Each point is reached from the start by the listed moves, each made once or not at all, plus a little noise. Say if it took an odd or an even number of moves. Then give how often each move was made.
(in the rows, 100 means zero)

Moves:
(1): 115	68	47	63	62
(2): 97	140	60	79	75
Start: 83	97	97	81	101
Points:
82	105	97	87	103 -> even (0, 0)
96	110	5	20	35 -> even (1, 1)

Moves:
(1): 126	81	91	101	113	104	98	111	93	121
(2): 105	97	83	108	117	119	118	116	108	108
(3): 97	101	102	116	105	108	98	89	95	90
(4): 87	78	75	123	92	112	106	71	99	108
(5): 110	97	74	88	110	93	105	87	83	85
(6): 95	108	95	105	98	108	86	117	107	92
(7): 94	83	106	102	89	106	102	100	96	106
(8): 95	83	108	108	87	81	107	112	111	110
Start: 100	100	71	102	103	91	92	92	92	107
Points:
89	84	16	135	109	110	83	57	76	79 -> even (0, 0, 1, 1, 1, 1, 0, 0)
79	63	56	149	87	89	101	64	98	114 -> odd (0, 0, 1, 1, 0, 0, 0, 1)
102	81	54	114	104	74	102	80	85	93 -> odd (0, 0, 1, 0, 1, 0, 0, 1)
124	55	13	114	118	99	100	59	68	121 -> odd (1, 0, 0, 1, 1, 0, 0, 0)
103	71	5	119	125	116	119	64	80	110 -> odd (0, 1, 0, 1, 1, 0, 0, 0)

Moves:
(1): 81	76	90	95	97	107	90	99	81	102	87	100	95	98	125
(2): 108	100	77	96	95	95	113	102	99	96	104	85	96	112	103
(3): 105	102	101	91	94	101	117	92	104	106	97	101	90	107	122
(4): 112	100	112	102	86	96	95	96	84	119	101	100	95	104	99
(5): 89	115	79	96	117	119	97	100	100	105	103	96	95	110	109
(6): 102	86	102	105	95	107	97	89	117	104	113	117	98	110	89
(7): 111	97	82	90	93	107	97	106	111	109	86	90	86	101	102
(8): 89	95	60	87	98	100	113	122	109	134	101	109	97	85	95
(9): 81	109	123	98	93	98	100	112	84	108	95	100	80	111	84
(10): 90	118	117	122	89	108	95	92	125	116	98	100	102	114	113
(11): 103	109	102	106	118	90	110	105	86	101	87	111	91	113	84
(12): 111	87	72	80	103	109	99	129	110	97	109	106	111	93	122
Start: 110	103	95	87	72	98	88	108	83	107	113	88	95	84	99
Points:
112	77	5	63	35	120	89	154	102	180	101	79	77	89	158 -> odd (1, 1, 0, 1, 0, 0, 1, 1, 0, 1, 0, 1)
118	104	57	70	42	112	108	139	114	179	118	103	89	86	148 -> odd (0, 0, 1, 1, 0, 0, 0, 1, 0, 1, 0, 1)
102	97	58	81	32	111	99	149	110	182	135	103	73	114	103 -> odd (0, 1, 0, 1, 0, 1, 0, 1, 1, 1, 0, 1)
112	104	98	96	50	107	91	97	73	162	71	89	54	120	144 -> even (1, 0, 1, 1, 0, 0, 1, 0, 0, 1, 1, 0)
140	78	82	66	49	111	96	115	97	132	133	111	88	99	130 -> even (0, 0, 1, 1, 0, 1, 0, 0, 0, 0, 0, 1)

Moves:
(1): 93	93	111	92	96	102	97	104	105	107	103	110	105	97	94	104	88	89	88	106	85	98	104	94
(2): 101	102	108	97	96	99	102	95	87	80	99	95	111	114	101	117	86	102	97	105	108	104	97	98
(3): 95	100	111	104	96	102	101	94	105	100	105	100	113	103	90	96	94	96	98	89	93	90	115	120
(4): 93	117	97	106	102	102	100	115	97	99	106	114	103	108	100	106	90	104	97	87	101	104	104	96
(5): 99	108	103	103	84	103	106	91	94	94	105	91	92	101	91	98	106	89	102	101	96	97	85	94
(6): 84	97	115	86	113	102	99	97	97	108	100	88	99	92	98	100	107	95	105	104	109	98	94	92
(7): 96	96	89	112	104	86	109	111	131	84	113	101	114	95	93	113	95	98	115	106	96	91	99	90
(8): 108	88	85	110	97	100	95	104	94	101	84	86	97	91	102	103	89	93	104	104	101	106	94	91
(9): 96	98	82	95	100	86	78	99	103	110	105	94	105	93	91	96	98	103	89	92	97	96	90	87
(10): 114	94	108	106	89	91	91	97	101	99	84	101	97	109	95	103	103	89	89	95	105	109	97	96
(11): 97	102	101	93	108	98	107	97	105	98	107	97	101	110	117	94	102	110	105	96	97	108	90	91
(12): 95	90	87	94	112	102	106	79	109	92	101	124	104	110	84	93	97	98	85	92	113	102	96	98
(13): 113	87	106	103	101	101	101	100	103	97	97	95	109	100	107	108	103	97	106	94	104	90	98	92
(14): 99	100	106	96	105	101	94	94	111	98	95	101	90	99	91	93	97	92	93	96	108	100	98	89
(15): 116	101	109	104	105	76	100	94	98	104	93	119	111	82	93	100	97	108	90	114	113	111	97	89
(16): 99	94	111	103	110	88	96	96	101	112	75	104	101	104	93	97	101	101	103	101	89	86	90	106
(17): 111	106	90	107	109	87	93	88	88	111	94	93	108	104	91	85	109	85	106	103	86	104	113	106
(18): 97	96	104	103	99	95	97	97	84	111	102	84	81	93	104	108	95	109	106	101	113	90	85	100
(19): 106	105	94	97	88	91	113	96	99	104	86	91	102	115	92	101	104	114	114	93	93	108	106	99
(20): 103	104	101	107	104	92	93	114	92	108	109	98	104	105	95	86	103	98	91	105	97	101	96	99
(21): 93	103	105	114	96	106	88	103	110	105	95	101	111	104	104	108	100	106	90	121	104	103	100	98
(22): 100	89	89	107	93	100	97	101	104	107	91	99	104	104	97	87	91	104	119	108	101	96	103	105
(23): 94	111	103	102	93	103	104	107	105	115	98	100	109	99	108	94	87	91	97	95	102	93	108	96
(24): 83	103	91	101	93	93	88	106	93	96	110	88	87	99	96	94	108	95	94	95	98	100	111	87
Start: 101	99	110	100	99	95	96	98	108	99	97	103	96	110	109	89	101	106	112	101	91	107	95	89
Points:
102	64	101	138	94	5	54	80	114	127	58	69	107	105	49	96	108	100	93	118	120	95	30	8 -> odd (0, 0, 0, 0, 1, 1, 1, 1, 1, 1, 0, 1, 1, 0, 1, 1, 0, 1, 1, 1, 1, 0, 0, 1)
92	104	137	90	120	48	63	69	106	126	77	106	133	158	65	60	79	53	64	71	88	95	53	21 -> odd (1, 1, 0, 1, 1, 1, 0, 0, 1, 1, 1, 1, 1, 1, 0, 1, 1, 0, 0, 1, 0, 0, 1, 0)
103	75	68	131	88	22	61	89	111	125	46	34	112	121	77	84	65	91	153	95	88	70	84	35 -> odd (0, 1, 0, 0, 0, 0, 1, 1, 1, 0, 0, 0, 1, 1, 0, 1, 1, 1, 1, 0, 0, 1, 1, 1)
128	110	97	118	101	13	102	76	133	129	70	87	148	112	86	73	102	102	139	96	63	90	68	40 -> even (0, 0, 0, 0, 1, 0, 1, 0, 1, 0, 1, 0, 1, 0, 1, 1, 1, 0, 1, 0, 0, 0, 1, 0)
95	57	106	107	134	23	72	68	136	157	69	114	146	83	62	71	70	86	121	117	98	62	69	44 -> even (1, 0, 0, 0, 0, 1, 1, 0, 1, 0, 0, 1, 1, 0, 1, 1, 1, 1, 0, 0, 0, 1, 1, 0)
97	74	70	151	113	33	78	91	119	121	66	81	113	140	44	58	78	92	142	75	84	74	100	68 -> even (0, 0, 1, 1, 0, 0, 1, 1, 0, 0, 0, 1, 1, 1, 0, 1, 1, 1, 1, 1, 0, 1, 0, 1)
127	108	81	156	71	17	85	101	90	124	86	61	159	118	64	83	49	97	142	99	94	87	84	53 -> odd (0, 1, 1, 1, 1, 0, 1, 1, 1, 0, 0, 0, 1, 0, 1, 0, 1, 1, 1, 1, 0, 1, 1, 0)
